Each row of a before or after table is a point. The points were changed in one or more steps. Then noise was added and the rows were shuffled. The steps act on how far a point lies along the listed directions, d1 being the first. Write out the steps. A step turns or swaps two directions, mirrors them in a line or flattens them onto one, adds a multiple of one to another, or multiplies one. Angles are multiples of 10 degrees, from the lower direction toward the higher: turns from -170 to 170, lines from 10 to 170 but not 90. Use the fewest steps. Two steps may share a direction if one is a turn and the other turns, adds or multiplies; they go together, in the order done. Otherwise the lowest direction goes first.
In the rows, 128 means zero.

Directions:
(1): [ 95 109]
(2): [109 161]
Before:
[[130 162]
 [118 166]
 [108 109]
 [122 131]
 [152  89]
 [ 94  97]
 [120  96]
 [119 166]
 [119 101]
 [136 183]
 [162 138]
 [128 172]]
After, 12 rows:
[[136 172]
 [156  75]
 [122 123]
 [164 130]
 [145  98]
 [ 86 148]
 [132  90]
 [130  91]
 [112 150]
 [145  90]
 [107 155]
 [103 141]]
Steps: mirror d1 and d2 in the line at 20 degrees

Directions:
(1): [154 125 166]
(2): [111  86 137]
Before:
[[138 122 166]
 [150 165 137]
 [116 150  80]
 [122  78 154]
 [135 144 125]
 [ 99 143 104]
 [128  92 136]
 [ 92  97 101]
 [129 172 104]
 [116  83 173]
 [104 125 105]]
After (11 x 3):
[[115 123 120]
 [167 169 155]
 [128 166 119]
 [106 103 151]
 [ 98 126  94]
 [152 112 174]
 [134 106 156]
 [154 181 152]
 [ 91  92 113]
 [162 143 139]
 [114  76 136]]
Steps: turn d1 and d2 by -120 degrees

Directions:
(1): [132  74 127 128]
(2): [131 127 176 103]
(3): [ 85 125 145 155]
(4): [ 96 126 110  89]
Before:
[[144 135  72  95]
 [115 108 168 150]
 [ 87 116  75 122]
 [125 114  76  99]
 [ 95 127 110  93]
 [157 138  98 139]
 [112  93 147 124]
 [165 155  98 126]
 [157 152  89 139]
 [112 113 131  98]
 [123 109 111 132]
 [ 70  78  97 147]]
After (12 x 4):
[[120 110 119 123]
 [124 113 112  76]
 [140 132 102  72]
 [104 126 143  86]
 [156 154  97 116]
 [122 114 146 102]
 [ 66  77 129 123]
 [117  92 147 135]
 [ 82 115 116  90]
 [118 109 147 167]
 [146 150  90 118]
 [148 138  96 126]]
Steps: multiply d2 by 0.7; turn d2 and d4 by -40 degrees

Directions:
(1): [ 80 162 116 156 151 140 152 113]
(2): [ 90  95 137 119 134  90 107  94]
(3): [122 117 105 132 129  81 163 169]
(4): [128 110  88 154 155 139  84 148]
(5): [147 166 158 134 165  93 107 135]
(6): [152 120 102  95 173 131 151 100]
Before, 8 rows:
[[109 115 125 127  97 136 166 146]
 [ 80 125 121 155 121 111 162 155]
 [ 99 102 146 138 114 145  76  95]
 [ 79 146  96 162 113 140 167 153]
 [148 133 120 108 120 125 148 130]
 [132 125 154 135 110 140 130 120]
 [129 100 103 114 138 119 168 118]
 [128  96  91 123 125 124 136 157]]
After:
[[121  98 105 109 145  68 164 147]
 [128 132 159 140 113 151 113 110]
 [ 96  78  83 153 122  83 107 179]
 [ 91  99 127 130 117  84 134 152]
 [165 142 186 117 144 155  50  77]
 [109 135 120 121 119 120 149 125]
 [107  93 103 155 131  65 136 203]
 [ 99 124 109 140 159  77 168 134]]
Steps: turn d1 and d4 by 70 degrees; turn d1 and d6 by -50 degrees; turn d2 and d5 by 90 degrees; multiply d3 by 2

Directions:
(1): [ 99 119 127 151  90 160 119 131  78]
(2): [138 114 125 122 171 155 127 186 110]
(3): [145  97 140 179 108 120 160 150 153]
Before:
[[107 124 113 116 137 150 112 160  88]
 [129 136 124 109 179 133 134 163 131]
 [161 114 133 143 161 102 151 149 171]
 [133 131 125 143 112 111 142 112 143]
 [ 99 131 120 126 120 145 123 133 107]
 [133 144 131 102 151 121 119 119 131]
 [119 133 120 102 151 121 125 131 140]
 [136 110 127 151 130 139 138 141 128]
 [141 133 129 124 165 119 135 144 143]
 [118 148 123  99 144 141 103 132 101]
 [149 117 132 159 121  90 148 121 155]
 [122 127 136 120 117 150 122 142 120]
 [133 149 121  89 139 107 122 110 158]]
After:
[[119 129 136 125  97 138 124 121 128]
 [146 147 110  55 239 144  99 179 113]
 [135 129 147 156  87  83 147  84 172]
 [130 152 128 111 154 112 125 112 143]
 [139 126 116 123 168 146 132 175 113]
 [ 95 137 122 144  61 103 126  71 131]
 [120 130 131 139 100  92 145  95 173]
 [101 124 131 153  86 126 139 107 132]
 [109 161 129 110 116  95 137  75 154]
 [123 134 111  91 177 164 101 151  90]
 [151 122 111  85 232 153 106 213  89]
 [121 139 146 180  30  80 146  46 168]
 [148 124 136 154  89  82 161  99 198]]
Steps: multiply d3 by 3; turn d2 and d3 by -120 degrees

Directions:
(1): [114 112 148 190 119 145  92 167 122 124 125]
(2): [101 110 147  97 108 176 164 153 109 105 137]
(3): [104 119 148 150 178 139 146 102 166 111 160]
Before, 10 rows:
[[100 124 133 108 141 157 165 125 130 116 150]
 [136 131 124 161 131 111  98 125 145 127 132]
 [105 106 158 155 130 161 125 151 135 115 148]
 [121 124 131 125 109 134 133 132 102 126 124]
 [140 146 115 151 134  99 113 101 140 126 117]
 [133 128 124 107 102 122 136 138 105 124 117]
 [131 143 141 135 150 120 133 108 146 137 131]
 [150 139 108 122 151  93 114  79 139 147 132]
 [156 149  95 117 111  88  98 125 109 148 103]
 [ 98 119 152 129 144 158 154 126 137 114 151]]
After:
[[ 82  89 181 181 128 194 123 177 133 100 156]
 [ 82 115 144  82 144 184 198 124 130 101 163]
 [ 78 106 168 124 147 186 176 130 140  97 164]
 [155 155 104 166 147  72  94  84 152 139 113]
 [118 120 135 119  98 145 138 144  93 124 120]
 [173 157  88 117 172  53 105  43 160 165 129]
 [135 130 119  88  86 127 142 145  92 124 110]
 [185 165  71 113 103  53  79 116 104 169  85]
 [134 147 136 138 166 106 132  91 160 141 135]
 [143 133 122 195 140  96  71 125 153 135 127]]
Steps: multiply d1 by 2; multiply d2 by 2; multiply d3 by 1.6

Directions:
(1): [108 100 122 158 104 101 140 105  94 127 147 183]
(2): [ 95 140 178  89 143 100 159 148 111 110 150 125]
Before:
[[103 126 130 155 123 122 120 119 127 137 125 138]
 [123  97 111 169  95 129 114 107 117 141 128 151]
 [127 101 107 142 129 136 115 112 121 131 121 159]
 [131 170 151  91 149 144 134 153 146 124 115  74]
 [ 97 131 142 114 125 110 135 145 103 130 139 155]
 [ 90  67  96 199  75  73 142  80  75 143 171 249]
 [119 130 145 120 126 130 144 122 118 124 126 118]
 [140 115 115 121 125 125 125 120 139 138 134 124]
 [123 117 115 145 117 131 130 113 126 134 112 128]
 [106  96 135 154 102  90 154 104  90 136 166 213]
 [169 120  83 159 126 166 109 127 144 136 123 126]]
After (11 x 12):
[[122 121 130 135 116 130 138 111 114 127 127 131]
 [147 120  81 179 100 145 110 100 123 148 111 149]
 [109 139 169  98 136 129 135 151 138 122 131  89]
 [ 61 163 228  35 168  72 188 180 116 102 176 109]
 [ 99 125 137 122 122 109 131 140 100 131 141 162]
 [ 99 139 149 131 136 121 127 133 133 134 126 118]
 [118 130 145  94 155 136 129 141 132 120 124 117]
 [ 93 140 197  79 146  89 176 151 108 117 169 147]
 [117 134 138 117 130 129 138 130 134 127 114 103]
 [138 120 122 112 129 125 126 126 143 136 134 114]
 [159 147 119 111 153 166 121 155 154 124 125  88]]
Steps: swap d1 and d2
